Rows are points. To make a cloud, some directions were put in groups of two or more. Within a group, all points are equally far from the middle, so they leave a hole (a ring in 2 directions, a hollow ball in 3). The other directions are filled evenly. Then the cloud was stretched, turned, moved and blurred a little. Count the holes, and give their numbers of directions, smallest first.

Cloud:
0:   9 -56
1:   3 -41
2:  -7 -27
3:  39  10
4:  -6   6
5:  29 -48
6: -71 -19
7:  74  23
8: -12  66
9: -38  17
10:  15  48
11: -25   4
12:  22   5
13:  18  47
14: -27  22
Holes: 0

Cloud:
0: -10  32 -29
1: -34  43   0
2:  36  17 -38
3: -19  -3 -35
4: -27   8  77
5:  17  28 -16
6:  -1  21 -43
7:   3  -8 -41
8: -36  43  -9
9:  68 -43  35
10:  37   9 -52
11: -38  45   3
12:  52 -41   4
13:  16 -20 -32
14:   8  27 -27
15:  13 -18 -33
16:  76 -26  58
17: -21 -17  -3
18:  11   6  67
19:  63 -19  60
20:  12 -11 -43
Holes: 1 (2)

Cloud, 21 rows:
0:   7  25  69
1:  30 -55  17
2: -37  39 -23
3:  23 -47  39
4:  31  -3  64
5:  -2  56 -18
6:   4 -55  -5
7:   8  35 -31
8: -37  46 -22
9:  13 -31 -45
10:  40 -27  25
11:  30  24  17
12:   1 -21 -57
13: -31   3 -42
14:  12  24  70
15: -22  65 -17
16:  29  28  34
17:  -6  70  16
18:  15   5 -41
19: -11  -3  45
20:  -1 -49   9
Holes: 1 (3)

Cloud (28 x 4):
0: -18  34   0  48
1: -30  28  33  -5
2: -22   4  56  43
3:  27  22  -1  80
4:  -3 -18 -35   8
5: -18 -13  40  -2
6: -12 -26 -16 -28
7: -12  -5 -37  52
8:  31  -9  10 -45
9:  43  -6  12  -1
10: -30  21  32  52
11: -11  39 -18  31
12:  17  23 -31  15
13: -42  23 -26 -39
14:  31  -4  -9   2
15: -34   1  11 -37
16:  26 -55   6  40
17: -30 -16 -31  -4
18:   2  26 -15 -22
19:  16 -45  11  44
20:  41 -30  -6  45
21:  21  24  28  -5
22:  32   8  30  93
23:  13  17 -22 -41
24:  -4 -33   9  -3
25:  18   7  -4  59
26: -32  25  17  95
27: -45 -27 -39  44
Holes: 0

Cloud, 32 rows:
0: -37  38 -33  45
1:   0 -38 -45 -14
2:  17 -40  37 -10
3:   4  -4 -62  33
4: -45   7 -38 -29
5:  13 -36 -19 -31
6: -42  34   3  50
7:   8  25  32  65
8:  10 -10  29  68
9: -11 -35  56 -16
10:  29  23 -45  10
11: -55 -52 -19  17
12: -13  -4 -47  64
13: -42 -45 -42 -10
14:  22 -38  37   4
15:  40   8  29  31
16: -14 -28 -53  46
17: -39  31  28  43
18:  18 -11 -53  10
19: -13  19  -6 -55
20: -47 -58 -17  30
21: -32  31  43  32
22:  -1 -38 -49  -8
23:  -5  -2 -60  46
24:  26  30 -48  10
25:  -6  14  39 -44
26: -37  35  -3  58
27:  17 -29 -39 -12
28: -10 -21 -55  47
29:  -6  31 -59  38
30:  -2  16 -61  42
31:  44  -4  17  13
Holes: 2 (2, 2)

Cloud:
0:   8 -18   0 -57
1:   9 -26 -38   2
2:  27 -15 -39   8
3: -59  10   9 -49
4:  -8 -72  18  43
5:  56 -62   6   0
6:  -7 -44 -23  -9
7:   1 -58  57 -14
8:  47 -28 -13  27
9: -23  41  -3 -52
10: -66 -12  30 -32
11:  10 -80  27  39
12: -55  -2  53  -6
13: -51  48  -7 -46
14: -26   4  50  -8
15: -15 -49 -13 -13
16: -65  15  12  36
17:   1 -12  47 -29
18: -73  18  35   8
19: -42 -34  13 -36
20:   1  -7  14  48
21: -53   4  10  47
22: -26 -39   0 -34
23: -22 -65   5  28
24:  48 -35  -9  30
25: -19 -43  10  58
26:  43 -18 -17  27
27: -22 -37  60 -15
28: -23  57 -28 -14
29:   5  37  -3   2
30:  -5  50 -22  -9
Holes: 2 (2, 2)

Cloud:
0: -39  -5 -18  34 -29   7
1:  -1  78  -9   1 -36 -38
2: -18  -5  -5  -8 -57  18
3: -13 -26 -25 -37   9  26
4:   9 -26 -13 -34 -51  50
5:   5  -5   0 -24 -51   2
6:  -4   1 -36 -85 -10 -24
7: -36 -27  -3  21 -31 -70
8: -31 -51 -24 -20 -14 -31
9: -26   3 -22  20  -3  -6
10: -23  25  -3  30  16 -41
11:  52 -26 -40  -1 -47   8
12:  45  20  51  32  -6 -10
13:   0 -11 -47   9 -29  -6
14:  -8 -21 -79 -67  -9 -15
15:  22 -11 -11  30 -26 -29
16: -65  21  -9 -36 -44 -50
17:  23 -16 -56  49  -4  59
18:  51 -38 -41 -31 -12 -39
19:  10  40   3  -6 -34 -35
20: -18  42  14 -44   2 -39
21:   0   8  -6  -8   2 -27
22:  -7  -5  30 -50   0 -57
23: -48  48 -14 -35 -52 -92
24:  24  51 -49 -20 -27  31
25:  48 -73 -22 -10 -13  54
26:  13  13   1  65 -33 -42
27: -43 -19  -7  19 -69 -56
28: -10 -34 -67  22   4  11
29:  30   6  33  19  39 -34
30: -35 -21   1  33 -23  37
31:  -2  14  18 -39 -77 -52
32: -15 -36  23  10 -43  12
33: -34  41  42  13  14 -41
34:  22 -65 -95 -15 -32  54
35: -14 -26 -37  -7 -67 -29
36:   4  -1 -46 -27  -5   8
37:  33 -27  29   0  -8  28
38:  63  -5 -21 -30   5  15
39:   3 -44 -15 -15  44  -8
40: -34  22 -74   7   3 -21
41:  29  32 -14  33 -19 -15
42: -17 -13   7 -23 -14  23
43:  -3  44  19  -9  20 -16
44:  31   0   0 -61   1  -3
45:  -7  22 -31   2 -46 -14
46: -38 -42  -5  13 -25 -22
47:   4   3 -58   4   1  -3
48: -41  18 -48 -51 -66 -20
49:  13 -63 -44 -36   0   1
50:  13 -22 -84 -12  37  21
51:  29  13  -5 -56   2 -57
52:  12 -43   4  12  42  11
53: -49  22 -50 -49 -71  -7
Holes: 0

Cloud:
0: -53  29 -29 -19  60   0
1:  24 -11 -58  15  20  13
2: -37 -12  -9 -62  34 -36
3: -40  -6 -32 -80  -8  -6
4:  36  58  29 -95  -6 -15
5:   5 -28 -35  18  17   9
6:  57  89 -38 -16 -44  26
7:  44  -4 -39  12  18 -42
8:  -9 -28  32  -4  26 -40
9: -33 -22   7 -19  54 -49
10:  -5 -69 -24 -40   4 -19
11:   8  -1  17 -54 -24  23
12: -23  -6 -26  14  62 -39
13: -82 -37  39 -42  55 -15
14: -36   7 -17  38  33  -5
15:   9 -30  -7   5  15  41
16: -21  20  30 -30   5  86
17: -24 -33 -45  10  32 -21
18: -47  53  -2   0  35  -8
19: -34 -18 -17  32  -4  67
20:  15  54   4 -37 -58  19
21: -12 -50  16 -58  11  -3
22: -10 -14   2 -31  49  22
23: -13 -42   3 -54  16  49
24: -10 -28  41 -66  39 -18
25: -46 -19 -12 -56  33 -13
26:  21  16  12 -61 -17  44
27:  25  14 -32  21  24 -20
28:  -9 -37  26 -28  66  -3
29: -65 -27  39 -36  14  12
30:  -5 -18  23 -19   5 -39
31: -41 -26  38 -17  14 -62
32: -79 -43  10 -12  46 -13
33:  45  32  48 -49   8  19
34:  64  55 -44 -15 -18  26
35:  23  20  -3 -52  46  63
36:  41 -38  15 -24  -1   3
37:  -3  38  27 -21  -6  70
38:  41 -43 -23   5  26  -6
39:   5  41 -25 -20   1   1
40: -20  24  13 -28  40 -14
41: -32  10 -45 -17  24 -32
42:  22 -10 -18 -53  32  14
43: -23 -13 -30   8  59  15
44: -16  32 -25 -60  14  52
45:  34  -2  -6 -19  26  31
46: -16  72   1 -31 -22  -4
47: -47  39  22 -35  46  29
48: -58  27  29 -52  18 -14
49: -52 -31  28 -19  19 -24
50:  21  28   5 -84   5 -35
51:  -6  51   7  35   6  50
52:  50  -5 -51 -50  32  -6
Holes: 0

Cloud, 55 rows:
0: -28   1  38 -22   9 -43
1:   5  43  49 -28   6 -58
2:  29 -23  -4 -39   4 -58
3:  -1  49  16  29   0 -58
4: -34  54   9 -14  -5 -33
5:   7  46   3 -71 -28  34
6: -10 -12   6 -12 -45 -12
7:  33  25 -20 -42 -48  55
8:  26  29  25 -53  -1   7
9: -26  29  -7 -23 -38 -21
10: -18  17 -30 -23 -15  26
11:  16  18 -22  79 -59   2
12:  25  -4  37 -22 -14 -50
13:  15  18  50 -17   9 -32
14:  -6  19   3   5 -33 -13
15:  18  22  -6 -95  16   3
16:  45 -29  -9  -2   4   2
17: -26  47  10  -4 -19  33
18: -11 -13  50 -14 -24 -32
19: -29  23  60 -54  27  -8
20:  34 -13 -65  21   1  72
21:  31  28 -43 -59 -15  21
22:  25  45 -11  40 -32  28
23:  44  10  12   7  14 -36
24:  29   1 -74  46 -24  56
25:  16  28 -51  11  26 -31
26: -26 -18  38 -58 -31 -26
27:   6   8  28  13   8   2
28:  20  18 -16 -68 -40  42
29:  18   4  44  30 -13  16
30:  63 -32   4 -20  -3 -65
31:  32 -14 -18  -5  24  35
32:   0 -16  -3 -17 -24  -6
33:  24 -22 -13 -44 -20  51
34:  10  43   4  27  -6  12
35:  30   5 -32  56 -24 -69
36: -23  -2   8  -2  14 -64
37: -17  -7 -21 -40   6  50
38: -13  35  27  31  65 -21
39:  20   4 -24  94 -57 -26
40: -20 -12  50   6 -45   2
41:  -1  27 -10  28  13  -4
42:  -1 -13  36 -52 -50 -33
43:   1 -10  24  59 -31   7
44:  11   9 -21 -58  -5  34
45:  19 -21  -4 -82   1  82
46:  -2  36  29  23   3 -35
47:  30 -13 -12 -14  21 -51
48:   2 -13 -47 -27 -26  -9
49:  19  -1  22  14   6 -85
50: -25  14   9  -5 -24   0
51:  -5 -29 -13 -64 -35  39
52:  15  33 -44 -62  -6  50
53: -26 -13  47 -19 -38  11
54:  39   6 -57  34  45  25
Holes: 0

Cloud:
0:  53  -8   6 -49   4  -2  12 -37
1: -13 -15  52 -44 -39  50 -29 -18
2:  41   4   6  30  32 -17   4 -61
3:  -3  19  44  59  28  -8  30  70
4:   5  41 -30 -37  33 -14   6 -25
5: -22  22  25  70  10 -60   7  50
6:  22 -19  36  -9  49 -18  26  26
7:  24  -7  30 -37 -39  57 -20  -9
8: -36 -22 -20 -20  40  -1  32 -23
9: -24 -12   6  34  -7 -39  13  56
10: -23  -9  20  14 -48  54  42  50
11: -13 -24  33 -14 -34  22  -8 -11
12:  19  55  31  33 -31 -47 -16  68
13: -45  13 -51   4  13  16  32 -17
14:  11   1  81  -6 -25  28  36  21
15:  24  71  39 -38  22  79  15 -16
16:  28  54 -41 -18  -7  10  26  15
17: -47  -4   4  57  19  43  43 -11
18:   7  41  30  31  40 -11   5  33
19:  10  45 -54  -7  -8 -17  11 -26
20:  21  -5  73  30  10   5  19  53
21: -43 -12  29  20  23 -14   4  36
22:  24   5  52  21  -8 -34 -20  38
23:  44  -7  22   6  15   5  45   8
24:  30  15  63  31 -28  -9 -17  40
25:   9  69 -39  -9  32   7  37   3
26:  -3 -15  -1  14 -33  -1  42 -34
27:  -2   5  49  95  35  -9 -25  65
28:   0  17  36 -45  -2  68  45  -4
29:  -5   8 -25   1  -4 -23  43  10
30:   3 -19 -29  21   9 -10  50  35
31:  15  23 -31 -26  59 -31  -9 -59
32: -35 -30  30 -12  21 -31  46  40
33: -22 -17 -20  -3  18  44  42 -46
34: -59 -13  -7  27  13  -3  60   2
35:  27 -18  72 -34 -43  70  14 -29
36: -39 -40  23  38  33  15   5  74
37: -16  42 -61  43  16 -30  34  17
38: -21 -13   6  -8  23  49  80 -24
39: -44  11 -25 -15  65 -19  40 -13
40:   6  62   0  14 -22  35   6 -17
41:  26 -20  63  14  15  22   9 -17
42:   2  33 -74  14   2 -30   1  -3
43: -15 -36  39  59   4   3  14  64
44:  11  46  16  11  -2   7 -52 -30
45: -10   5 -36  -2  23  36  -6 -27
46: -36 -26  19  39  42 -20 -30   1
47:   7  59  17  26  48  -1  17 -31
48:  46  15  40  17  17 -11 -69  20
49:  23  38 -37 -22 -29 -45  36  22
50:  37  -9  54  -2 -40  36  15  49
51: -22 -17  56  31  -3   5  12  44
52: -27  47 -34  17  66 -39  13  -4
53:  -8   7  41   7 -19 -36  14  45
54: -24   6 -22   0 -12  44  49   5
55:  17  -9  16 -15   1 -25  39  35
56:  10 -61  25  -7  -3  29  10  24
57:  -4  12  65  19  -8  48  28  18
58: -24  21 -52  32   9 -19  31  33
59:  -5 -36   4 -39  -1 -42  40  18
60:  11 -36  11  40 -65 -42   1 -13
61:  26  54 -59  24 -13 -18  28  12
62:   1  -7  20 -47 -47  64  17 -42
63:   2  58  61  21  32 -26  -7  39
64:  21  12 -38  24 -21 -28  -9  32
65:   5 -56 -23  -1 -35  33  44 -11
66:  -1 -53 -13  21  25 -21  -2  -4
67:  15  36  23  60  -6   0 -30 -32
68:  57  -3  74  30   7  14 -35  49
69: -44 -29  22 -43  -5  10  45  40
70:   9 -54 -22  14 -10   4  -1  22
71:  14  61   7  68  22 -33 -38 -54
72:  30 -30  72  25  39 -11 -46  22
73:  11  -3   1 -21 -21  29 -30 -38
74:  18 -42  28   3  41 -41 -19  -2
75: -10 -31  59  15  39   9  -6  47
76:   8  77   5  62  -5  18 -19 -26
77:  39  15 -20   1  21  29  16 -62
78: -31 -10 -17 -31  24  37  52  29
79: -34  26  32  11  70   1 -20  11
80:   5  51   4 -14 -24 -38  12  38
81:  -4 -41  62 -20  48  16  25  27
Holes: 0

Cloud:
0: -33  32  -3  -7 -18 -41   4  -1
1:  14  -6   2  32 -39 -45  -1 -29
2: -16  24 -11  -3 -27 -18 -10  70
3:  19  25 -56  47  14   9 -13 -38
4:  34  13  33 -45  -9  10  -2 -14
5:  35 -20   5 -18  25  63  39  -3
6: -14  55 -14 -36 -16  18  15 -35
7:  42  -3 -31 -52 -36  15  28 -28
8:   0  47  -6  67 -31  19 -17  45
9:   9  -9  13  24  25  22 -20  -2
10:   1  27  10  22 -20 -60 -42  -7
11:  -2  25 -17 -30   6 -16 -49 -22
12:   2  44 -16 -13 -32  11 -51  -4
13: -36 -38  56 -14 -20  12 -29  -4
14:   0  43  44 -14 -37 -29  11  65
15:  35  81 -12 -19  -3  -2 -33  10
16: -18 -11  10 -47  18 -36 -25  25
17:  -6  11  -3 -36  23 -21 -68  13
18:  17 -26  27  19 -14  -6  12 -12
19:  38  33  36  41  36  -4 -60   2
20:  24  -5 -34   1  34  19  20   0
21:  12  18   2 -80  31  32  -8 -30
22:  17 -14 -27  -4  44   7 -22  16
23:  -3  38 -37 -34  -7  72 -18 -20
24:   4  28 -34  18  10  71  21 -58
25:  -7  14  12 -42  30 -11 -81   1
26:  26  -1 -12  19  36  -2 -17 -68
27:   9 -20  -4  50 -17 -22   2 -17
28:  11  15 -52  19 -12  31 -45 -12
29:  -6  -5   7  37 -32  39  34  16
30:  17  -8  47 -64  34  22 -17 -31
31:  40  31 -51  30  30 -31  10  22
32:   3 -15  29 -23 -28 -14 -41  -1
33:  21  29  -6  32  27   6  18   8
34: -21  36  40   3 -24 -29   1  27
35:   7 -22 -32  19  -8   0 -21  33
36: -18  67  20 -26 -11  17 -25  -1
37:  43  21 -20  63 -52  33   5 -34
38:  15   7 -40 -23  15  94  23 -39
39:  29  -2  10   2 -42 -10 -17 -45
40:   6 -27 -22 -23  21  82 -64 -28
41:  16 -13  13  19  56 -18 -24 -12
42:  -7   2 -45  -2 -48 -24  -3  20
43: -30  51  30 -19 -21   9  45   2
44: -20   9  51 -10 -10 -25  13  28
45:  18 -19  18 -21  43 -13  33 -35
46: -14  -8  13  34   7  16  -1   8
47:  41  38   8  -7 -30 -14  12 -32
48: -31  24 -75  44 -30 -68   0  43
49:  -1 -23 -50 -35 -19  12 -35 -35
50:  -4 -12 -10 -45 -11   7 -39 -35
51:  -3  44 -32 -14   6 -15 -33  19
52:  39  21  61   1  12  26  -4  -1
53: -22  43 -38 -25 -16 -18  20  -6
54:  -6  34 -59   2  43   6 -24  -5
55:  13  46 -26 -31  -2  53 -33  -7
56:  36  42   9  29   7 -79 -12  -9
57: -14  23  34 -15 -47 -21  13  47
58:  57  46  15   7  -8 -37  17 -21
59:  -9  37  45  50   2 -12 -14  35
60:  13  15 -11 -56  34 -15  -7 -46
61:  18  25  30 -27  -7 -11  13  -6
62:  15 -15 -13 -25 -53  19 -51  -9
63: -14  25 -44  -9 -38 -46  36  23
64:  30 -17   5   2  37   5  23 -32
65:  18  37 -61  -6  56   3 -26 -14
66: -29  21  27 -55 -22  68 -36 -28
67:  22 -30  21   8   3  19 -16 -45
68:   0   6 -58   3 -11  58  32 -25
69:  15 -16 -39  17  36  25  -8 -64
70: -13  54  15  46 -38 -58  -5  10
71:  20  83   0  63 -21 -10  31 -11
72: -14  -4  42 -37  -8  59 -66 -59
73:   9  19 -23 -17  24 -20 -68  22
74: -16  22   3  63 -38 -94  43  29
75:   7  50  40  37 -48  -4   6   6
76: -28 -15 -14  21 -69 -66  28  -3
77: -14  11 -35 -23 -21  39 -24   1
78:  22  40   5  30  29   5  36  23
79:   6 -14 -32 -29 -22  49 -27  -4
80:  23  14  30   7  18  54  16  -5
81:  13  45  -7 -30 -19  17 -11 -48
82: -36  49   2 -52   3  24  13  -1
83:   3 -18  26 -77  -8  72 -50 -49
84: -32 -28 -38  -6 -31  54 -95 -24
85: -37   7  56  27   2  15 -44   7
86: -20  24 -46  57 -23   8 -34  16
Holes: 1 (2)
